Every row gives one point. Each copy is the shape, with its points in the same order, turned, moved and blurred by noise. Some copies are also mirrored. Which?

Shape (9 x 3):
[[-0.33  0.46 -0.69]
 [-0.02  0.25  0.20]
 [ 0.50 -0.07  0.34]
 [-0.09 -0.18  0.04]
 [-0.67  0.51 -0.63]
 [ 0.16 -0.20  0.50]
 [-0.40  0.61 -0.53]
 [ 0.05  0.29  0.04]
 [ 0.41 -0.23  0.12]]
Copy 1:
[[ 0.70  0.39 -0.35]
 [-0.13  0.37  0.15]
 [-0.59  0.00  0.00]
 [-0.03 -0.09  0.26]
 [ 0.86  0.50 -0.08]
 [-0.50 -0.01  0.46]
 [ 0.64  0.57 -0.22]
 [-0.07  0.34  0.03]
 [-0.42 -0.15  0.04]]
Copy 1 is: mirrored
Copy 2, 9 rows:
[[ 0.02 -0.36  0.98]
 [-0.22 -0.15  0.06]
 [-0.11  0.34 -0.29]
 [ 0.21 -0.12  0.03]
 [ 0.01 -0.69  0.98]
 [ 0.01  0.04 -0.40]
 [-0.20 -0.45  0.89]
 [-0.23 -0.06  0.23]
 [ 0.13  0.32 -0.12]]
Copy 2 is: mirrored
Copy 3, 9 rows:
[[ 0.41 -0.43 -0.62]
 [-0.18  0.07 -0.06]
 [ 0.01  0.42  0.47]
 [ 0.01 -0.24  0.27]
 [ 0.19 -0.68 -0.74]
 [-0.27  0.13  0.54]
 [ 0.20 -0.36 -0.71]
 [-0.02  0.08 -0.09]
 [ 0.16  0.16  0.50]]
Copy 3 is: only turned

Shape (8 x 4):
[[-0.59  0.21 -0.17  0.10]
 [-0.41 -0.06  1.46  0.17]
 [-0.43  0.33 -0.24 -0.49]
 [-0.26  0.24 -0.31  0.08]
 [ 0.27  0.35 -0.36  0.19]
 [-0.34 -0.05 -0.53 -0.13]
 [ 0.01 -0.14  0.24 -0.02]
 [-0.01  0.28 -0.05  0.22]]
Copy 1:
[[-0.22  0.47 -0.04  0.49]
 [ 0.37  0.73  0.81 -0.81]
 [-0.14  0.60 -0.60  0.28]
 [-0.40  0.21 -0.23  0.34]
 [-0.66 -0.14 -0.38  0.09]
 [-0.08  0.11 -0.40  0.62]
 [ 0.06  0.05 -0.10 -0.18]
 [-0.46  0.07 -0.09  0.03]]
Copy 1 is: mirrored
Copy 2:
[[ 0.08  0.23  0.43  0.18]
 [-0.42  0.08 -0.23 -1.24]
 [ 0.20  0.66  0.07  0.43]
 [ 0.05  0.13  0.27  0.45]
 [-0.07 -0.26 -0.03  0.71]
 [ 0.46  0.14  0.29  0.54]
 [ 0.20 -0.06 -0.16 -0.04]
 [-0.15 -0.16  0.05  0.30]]
Copy 2 is: mirrored

Shape, 10 rows:
[[ 0.48 -0.29 -0.11 -0.49 -0.04  0.35]
 [-0.32  0.23 -0.21  0.35 -0.50 -0.43]
 [ 0.56  0.00 -0.34 -0.36  0.59 -0.06]
 [-0.12  0.46  0.26 -0.55 -0.44 -0.19]
 [ 0.26  0.08  0.20  0.25 -0.29  0.32]
 [-0.43 -0.05  0.68  0.42 -0.51 -0.10]
 [ 0.49  0.62 -0.33 -0.54  0.27 -0.55]
 [ 0.18 -0.53  0.57 -0.37 -0.05  0.02]
 [-0.49  0.07  0.19 -0.13 -0.01  0.22]
 [ 0.58 -0.06 -0.41  0.67  0.34  0.00]]
Copy 1:
[[-0.27  0.57 -0.01  0.03 -0.60  0.30]
 [-0.01 -0.32  0.13 -0.23  0.31 -0.53]
 [-0.03  0.56 -0.59  0.08 -0.10  0.60]
 [ 0.25 -0.41 -0.20  0.07 -0.71 -0.31]
 [-0.50 -0.06 -0.04 -0.54 -0.34  0.02]
 [-0.05 -0.44  0.32 -0.95 -0.24 -0.33]
 [ 0.34  0.27 -0.99  0.30 -0.05  0.06]
 [ 0.18  0.36  0.02 -0.63 -0.78  0.25]
 [ 0.06 -0.43  0.23 -0.23 -0.34  0.34]
 [-0.70  0.41 -0.46 -0.40  0.59  0.21]]
Copy 1 is: only turned
Copy 2, 10 rows:
[[ 0.44  0.57 -0.04 -0.15  0.21  0.46]
 [-0.59 -0.06 -0.33  0.42 -0.18 -0.05]
 [ 0.39  0.64  0.25 -0.33  0.17 -0.32]
 [-0.32  0.06 -0.07 -0.29 -0.63  0.47]
 [-0.22  0.06 -0.17 -0.09  0.45  0.40]
 [-0.19 -0.64 -0.73 -0.01  0.04  0.31]
 [-0.29  0.60  0.33 -0.44 -0.44 -0.33]
 [ 0.52  0.10 -0.69 -0.43  0.02  0.38]
 [ 0.27 -0.39  0.00 -0.11 -0.15  0.30]
 [-0.12  0.38 -0.09  0.16  0.93 -0.43]]
Copy 2 is: mirrored

Shape (11 x 8):
[[-0.21 -0.13 -0.44 -0.48  0.03  0.35 -0.52  0.18]
 [ 0.30 -0.64  0.21  0.00 -0.32 -0.32 -0.32 -0.25]
 [-0.11 -0.29  0.10  0.69  0.25  0.52  0.28 -0.20]
 [ 0.78 -0.50  0.35  0.56 -0.10  0.61  0.21  0.29]
 [-0.33 -0.10 -0.54 -0.17 -0.42 -0.12 -0.18  0.01]
 [-0.10  0.20 -0.08  0.51  0.17  0.45 -0.80  0.93]
 [ 0.05  0.16 -0.09 -0.37  0.29 -0.16  0.12  0.60]
 [ 0.14  0.05  0.18  0.62 -0.15 -0.36  0.31  0.22]
 [ 0.52  0.09  0.04  0.02  0.01  0.04  0.22 -0.31]
 [-0.15 -0.18  0.11 -0.48 -0.30  0.73 -0.76  0.21]
 [-0.27 -0.35  0.18  0.28 -0.42  0.34 -0.24 -0.15]]
Copy 1:
[[-0.39 -0.81  0.13  0.54 -0.03  0.41  0.30  0.10]
 [ 0.34  0.32  0.00  0.35  0.33  0.35  0.31 -0.01]
 [-0.72  0.25  0.52 -0.13  0.52 -0.15  0.38  0.45]
 [-0.76  0.81  0.53  0.18  0.11  0.16  0.65 -0.28]
 [-0.01 -0.53  0.21  0.39 -0.01  0.18 -0.30  0.16]
 [-1.14 -0.18 -0.39  0.74 -0.36 -0.32  0.43  0.27]
 [-0.34 -0.60  0.05  0.26  0.09 -0.35  0.35 -0.59]
 [-0.28  0.41  0.07 -0.04  0.20 -0.56 -0.09 -0.19]
 [-0.37  0.09  0.12 -0.23  0.46  0.28  0.13 -0.42]
 [-0.39 -0.51  0.02  0.33 -0.47  0.65  0.71  0.28]
 [-0.16  0.14  0.24  0.06 -0.07  0.22  0.25  0.57]]
Copy 1 is: only turned
Copy 2:
[[ 0.14  0.74 -0.58 -0.52 -0.29 -0.13  0.03 -0.15]
 [ 0.35 -0.30 -0.10 -0.07 -0.44  0.02  0.77 -0.15]
 [-0.13 -0.27 -0.04 -0.06 -0.53 -0.01 -0.35  0.71]
 [ 0.64 -0.17  0.26 -0.04  0.07  0.36  0.05  0.88]
 [-0.06  0.28 -0.88 -0.22 -0.47  0.25  0.20 -0.26]
 [ 0.17  1.24 -0.36  0.32 -0.34 -0.04  0.04  0.73]
 [-0.19  0.41 -0.47  0.07  0.45 -0.17  0.05 -0.09]
 [-0.13 -0.23 -0.31  0.67 -0.13  0.28  0.15  0.30]
 [ 0.13 -0.25  0.10  0.04 -0.04  0.18 -0.14 -0.21]
 [ 0.84  0.67 -0.60 -0.45 -0.45 -0.36 -0.03  0.01]
 [ 0.44 -0.04 -0.52 -0.03 -0.74 -0.08  0.06  0.34]]
Copy 2 is: mirrored
Copy 3, 11 rows:
[[-0.22 -0.22 -0.03  0.54  0.71 -0.15 -0.08 -0.02]
 [-0.32 -0.13  0.77  0.53 -0.12  0.32  0.09  0.59]
 [-0.56 -0.25  0.07 -0.30 -0.48 -0.56  0.05  0.38]
 [-0.78 -0.20 -0.02  0.62 -1.02 -0.26  0.12  0.29]
 [-0.28 -0.19  0.47  0.13  0.48  0.17 -0.38 -0.16]
 [-0.92  0.71 -0.46  0.34  0.29 -0.21  0.20 -0.14]
 [ 0.32  0.21 -0.21  0.38 -0.03  0.10 -0.14 -0.21]
 [-0.32  0.31  0.29 -0.16 -0.67  0.27 -0.22  0.10]
 [-0.12 -0.30  0.00  0.26 -0.43  0.17 -0.46  0.57]
 [-0.64 -0.46 -0.22  0.68  0.63  0.14  0.41  0.11]
 [-0.75 -0.38  0.35 -0.01  0.03  0.08  0.25  0.24]]
Copy 3 is: mirrored

Shape:
[[-0.48 -0.57 -0.33  0.80 -0.58  0.15  0.22 -0.21 -0.10]
 [ 0.23 -0.15  0.18  0.04  0.35 -0.44  0.06 -0.28 -0.36]
 [-0.26  0.08  0.08  0.19  0.22  0.08 -0.21 -0.29  0.13]
 [-0.11 -0.98 -0.09  0.60  0.43  0.26  0.23  0.30  0.60]
 [ 0.24 -0.11 -0.03  0.25 -0.15  0.23  0.26  0.09  0.38]
 [-0.40  0.42 -0.10 -0.34  0.47 -0.28  0.60  0.30  0.19]
 [ 0.54 -0.41 -0.03 -0.85  0.01  0.54 -0.31 -0.30  0.29]
 [-0.68 -0.13 -0.09  0.34  0.68  0.17  0.23 -0.01 -0.83]
 [ 0.02 -0.05 -0.41 -0.53  0.32 -0.20 -0.15 -0.49 -0.27]
 [ 0.39 -0.14  0.03  0.26 -0.13 -0.06 -0.42  0.10 -0.12]
 [-0.09  0.02 -0.10 -0.15  0.07  0.05  0.35 -0.35 -0.35]
 [ 0.23 -0.04 -0.38 -0.18 -0.54 -0.61 -0.69 -0.41 -0.64]
 [-0.47  0.38  1.06 -0.22 -0.24 -0.04 -0.04  0.09 -0.45]]
Copy 1:
[[ 0.02  0.21  1.11 -0.09  0.40 -0.13 -0.26  0.57  0.57]
 [-0.17  0.54 -0.25 -0.34 -0.13  0.25  0.13  0.17  0.34]
 [ 0.19  0.05  0.12 -0.48  0.51  0.15  0.07  0.04  0.11]
 [ 0.33  0.24  0.19  0.00  0.91 -0.41  0.70  0.92  0.63]
 [ 0.45  0.15  0.17  0.20  0.31 -0.30  0.19  0.14  0.46]
 [ 0.09 -0.53 -0.73 -0.17  0.13 -0.41 -0.30  0.34  0.28]
 [-0.10  0.00  0.11  0.04  0.32 -0.25  1.06 -0.72  0.33]
 [-0.61  0.00 -0.15 -0.20  0.58  0.64 -0.27  0.79  0.27]
 [-0.35 -0.23 -0.11 -0.43 -0.15  0.25  0.38 -0.18  0.45]
 [ 0.27  0.36  0.31  0.05 -0.12  0.10  0.45  0.17 -0.04]
 [-0.27  0.05  0.03 -0.14  0.12  0.17 -0.14 -0.10  0.58]
 [-0.27  0.07  0.65 -0.45 -0.92  0.36  0.29 -0.13  0.03]
 [-0.39  0.45 -0.18 -0.23  0.32 -0.28 -0.55 -0.15 -0.77]]
Copy 1 is: mirrored
Copy 2 (13 x 9):
[[-0.60  0.09 -0.43  0.19 -0.27 -0.26  0.18 -0.55  0.38]
 [ 0.06 -0.32  0.50  0.50  0.38 -0.26  0.38  0.30  0.00]
 [-0.12  0.09  0.17  0.19  0.08  0.09  0.11  0.01 -0.45]
 [-0.16  0.80  0.45  0.16 -0.19 -0.87 -0.40 -0.21  0.16]
 [ 0.37  0.04  0.15  0.22 -0.28 -0.27 -0.16 -0.33 -0.01]
 [ 0.07 -0.22  0.80 -0.02 -0.37  0.44 -0.32  0.50  0.12]
 [ 1.07  0.29 -0.08 -0.35  0.51 -0.35  0.10  0.20 -0.23]
 [-0.64  0.19  0.56  0.15 -0.32  0.02  0.88  0.47  0.13]
 [ 0.12 -0.40  0.22 -0.30  0.53 -0.08  0.33  0.54 -0.09]
 [ 0.27 -0.13 -0.18  0.55 -0.05 -0.49  0.17  0.11 -0.36]
 [ 0.10 -0.24  0.27 -0.01  0.12  0.16  0.42  0.05  0.21]
 [ 0.02 -0.89 -0.72  0.34  0.53 -0.29  0.40  0.44 -0.21]
 [ 0.34  0.19 -0.02  1.05 -0.08  0.90  0.50  0.47 -0.02]]
Copy 2 is: only turned
Copy 3:
[[ 0.20  0.48 -0.26  0.25  0.10  0.71 -0.04  0.47  0.63]
 [-0.06  0.06  0.04 -0.52 -0.24 -0.10  0.62 -0.13 -0.01]
 [-0.33  0.27  0.21  0.09 -0.18 -0.16  0.33  0.38  0.05]
 [ 0.09  0.20  0.15 -0.44 -0.78  0.44 -0.54  0.88 -0.02]
 [-0.18 -0.05 -0.10 -0.07 -0.14 -0.23 -0.35  0.35  0.27]
 [ 0.02  0.18  0.19 -0.37  0.47 -0.58 -0.11  0.23 -0.67]
 [-0.90 -0.97 -0.02 -0.39 -0.17 -0.06  0.28  0.49  0.20]
 [-0.13  0.86 -0.43 -0.37  0.04  0.30  0.59  0.47 -0.61]
 [-0.70 -0.17  0.28 -0.45  0.26  0.07  0.63 -0.01 -0.11]
 [-0.22 -0.20 -0.12  0.22 -0.52  0.03  0.26 -0.12  0.07]
 [-0.28  0.09 -0.28 -0.38  0.28 -0.10  0.41  0.22  0.04]
 [-0.31 -0.38  0.13  0.23  0.22  0.47  0.92 -0.63  0.31]
 [ 0.37 -0.17 -0.40  0.45  0.05 -0.68  1.01  0.54 -0.35]]
Copy 3 is: only turned
Copy 4:
[[ 0.32 -0.57  0.85  0.29  0.13 -0.35  0.19 -0.21 -0.76]
 [ 0.33  0.22 -0.43  0.27 -0.17 -0.20  0.28  0.63 -0.37]
 [ 0.43 -0.20  0.07 -0.14 -0.25  0.06  0.40  0.20 -0.15]
 [-0.45 -1.06 -0.20  0.23 -0.13  0.15  0.57 -0.08 -0.57]
 [ 0.03 -0.33 -0.07  0.12  0.36  0.31 -0.07  0.10 -0.28]
 [-0.35  0.10  0.10 -0.42  0.39 -0.05  0.61  0.84  0.13]
 [-0.26  0.26 -0.36  0.49 -0.29  0.64 -0.15 -0.24  0.39]
 [ 0.17  0.24  0.41 -0.21 -0.20  0.02  1.01  0.48 -0.92]
 [-0.04  0.49  0.19  0.26 -0.48 -0.09  0.18  0.61  0.02]
 [ 0.28  0.00 -0.30 -0.09 -0.17  0.13 -0.36  0.13 -0.54]
 [ 0.11  0.44  0.22  0.25  0.11  0.11  0.29  0.43 -0.27]
 [ 0.45  0.55  0.18  0.21 -0.49 -0.56 -0.76  0.24 -0.32]
 [ 0.67  0.59 -0.45 -0.63  0.45 -0.29  0.53 -0.17  0.00]]
Copy 4 is: mirrored
